Rows are points. Any point is a mix of the corners, with weights that add up to 1. It lies inside the corners' shape when no weight is negative. Is each point inside? If not, which corners have a negative weight?

Corners:
(1): -0.03  0.26  0.31
(2):  0.52  0.26 -0.18
(3): -1.14 -0.26 -0.30
(4):  0.52 -0.07  0.42
Points:
-0.05  0.19  0.00 => outside (4)
0.15 0.22 0.10 => inside
-0.73 -0.15 -0.18 => inside
 0.05 -0.04 -0.02 => outside (1)
-0.03  0.22  0.27 => inside
0.20 0.20 0.12 => inside

Corners:
(1):  0.20  0.16  0.12 -0.09 -0.26 -0.48
(2):  0.07 -0.43  0.14  0.20 -0.10  0.02
(3): -0.05 -0.23 -0.51 -0.36 -0.42  0.03
(4):  0.02 -0.30 -0.47 -0.40  0.84 -0.06
(5):  0.54  0.02 -0.41 -0.49  0.00  0.17
(6): -0.28  0.80  0.27  0.63 -0.03  0.55
(7): -0.55  0.58  0.59 -0.41  0.83  0.80
Points:
-0.02 -0.27 -0.07 -0.31  0.14 -0.26 => outside (5, 6)
 0.26 -0.11 -0.01 -0.45  0.34  0.14 => outside (3, 6)
 0.23 -0.18 -0.41 -0.10  0.01 -0.15 => outside (7)
-0.06  0.15  0.26 -0.64 -0.06  0.21 => outside (4, 6)
-0.19  0.40  0.09  0.07  0.22  0.49 => outside (1)
 0.04  0.24  0.08 -0.03  0.15  0.15 => outside (3)
-0.23  0.19  0.28 -0.18  0.38  0.42 => inside
-0.21  0.40  0.14  0.04  0.33  0.41 => inside
-0.13  0.26 -0.02 -0.40  0.25  0.38 => outside (2)

Corners:
(1): -0.55 -0.42  0.72  0.11  0.11 -0.56  0.39  0.18  0.35
(2):  0.26  0.31  0.09  0.49  0.01  0.40 -0.28 -0.44 -0.15
(3):  0.20  0.81 -0.18  0.52 -0.81  0.00 -0.44  0.12 -0.64
(4): -0.53 -0.51  0.11  0.45  0.08  0.70  0.04  0.18  0.39
(5): -0.38 -0.52  0.74 -0.44  0.31  0.05  0.24  0.32  0.46
(6):  0.37 -0.16 -0.44  0.42 -0.33  0.23 -0.60 -0.37 -0.27
(7): -0.14 -0.17  0.61  0.34  0.02 -0.25  0.22  0.21 -0.64
(8): -0.17 -0.16  0.11  0.36  0.47  0.02 -0.14  0.51  0.08
(9):  0.33 -0.34  0.26  0.45 -0.13  0.34  0.16  0.33  0.13
(10):  0.12  0.53 -0.58  0.36 -0.40  0.10  0.09 -0.13 -0.56
Points:
-0.44  0.26  0.06  0.26  0.02 -0.15  0.05  0.44 -0.21 => outside (2, 6, 9)
-0.41 -0.68  0.49  0.12  0.30 -0.06  0.32  0.32  0.22 => outside (2, 3)
 0.07 -0.02  0.03  0.32 -0.01  0.34 -0.11  0.05 -0.11 => outside (1)
 0.05  0.32  0.01  0.34 -0.38  0.04 -0.20  0.11 -0.31 => inside
-0.02 -0.29  0.21  0.40 -0.05  0.32  0.08  0.22  0.10 => inside
 0.19  0.22  0.07  0.20 -0.42 -0.07 -0.06 -0.04 -0.36 => outside (4, 8)
-0.16 -0.57  0.51  0.24  0.04  0.22  0.17  0.09  0.07 => outside (3, 8, 10)

Corners:
(1): -0.04  0.39  0.16  0.10  0.26  0.21 -0.42 -0.56  0.05 -0.28 -0.10 -0.64
(2):  0.19 -0.07 -0.04  0.17  0.63  0.02 -0.38 -0.45 -0.45 -0.36 -0.14  0.05
(3): -0.22  0.07 -0.12  0.49  0.09  0.52  0.14  1.03 -0.07  0.28 -0.06  0.37
(4):  0.38 -0.02 -0.33  0.08 -0.19  0.35 -0.19 -0.05  0.59 -0.22 -0.07  0.75
(5): -0.15  0.08 -0.83  0.06 -0.32  0.14 -0.12  0.64  0.11 -0.03 -0.13 -0.16
(6):  0.03  0.25 -0.73 -0.79 -0.11 -0.27  0.54 -0.47 -0.19  0.09 -0.85 -0.09
(7):  0.35 -0.79  0.53  0.38  0.38 -0.19  0.37 -0.48 -0.26  0.12 -0.33 -0.84
(8):  0.70  0.75  0.09 -0.25 -0.23  0.33  0.33 -0.10  0.20 -0.49  0.27 -0.48
(9): -0.07  0.56 -0.01 -0.15 -0.20 -0.43 -0.14 -0.76 -0.15 -0.30 -0.09 -0.07
(10): -0.33 -0.87  0.84 -0.02  0.25  0.68 -0.09 -0.27  0.27 -0.56  0.29 -0.15
(11): -0.67  0.03 -0.13  0.62  0.70  0.61 -0.12 -0.32 -0.33  0.20  0.79  0.30
(12): -0.08 -0.01 -0.54 -0.42  0.58 -0.34  0.15  0.54  0.41 -0.28 -0.57 -0.29
(13):  0.18 -0.96  0.40  0.63  0.39  0.19 -0.46 -0.05 -0.11  0.95  0.21  0.62
Points:
-0.02 -0.20 -0.01  0.13  0.33  0.24 -0.05 -0.02  0.02 -0.08 -0.05 -0.05 => outside (9)
 0.02  0.05 -0.07  0.01  0.15 -0.01 -0.04 -0.33 -0.05 -0.16 -0.03 -0.15 => outside (3)
 0.07  0.03 -0.25  0.15  0.17  0.03  0.05 -0.08 -0.14  0.07 -0.04 -0.01 => outside (1, 10)
-0.28 -0.11 -0.03  0.40  0.44  0.37 -0.12 -0.19 -0.17  0.19  0.38  0.20 => inside
 0.15  0.35 -0.26 -0.07  0.01  0.03  0.28  0.06  0.09 -0.20 -0.19 -0.38 => outside (2, 10, 13)
 0.06 -0.23  0.32  0.11 -0.05  0.27  0.19 -0.41 -0.02  0.06  0.15  0.12 => outside (1, 2, 5, 12)
 0.06 -0.17 -0.08  0.05  0.20  0.25  0.13  0.06  0.00 -0.01 -0.02  0.01 => outside (1, 9)
 0.08 -0.05 -0.10  0.12  0.37  0.08 -0.15 -0.12 -0.18 -0.18 -0.13 -0.01 => inside
 0.03 -0.26  0.16  0.40  0.33  0.30 -0.09  0.25 -0.08  0.11  0.10  0.33 => outside (1, 5, 6)
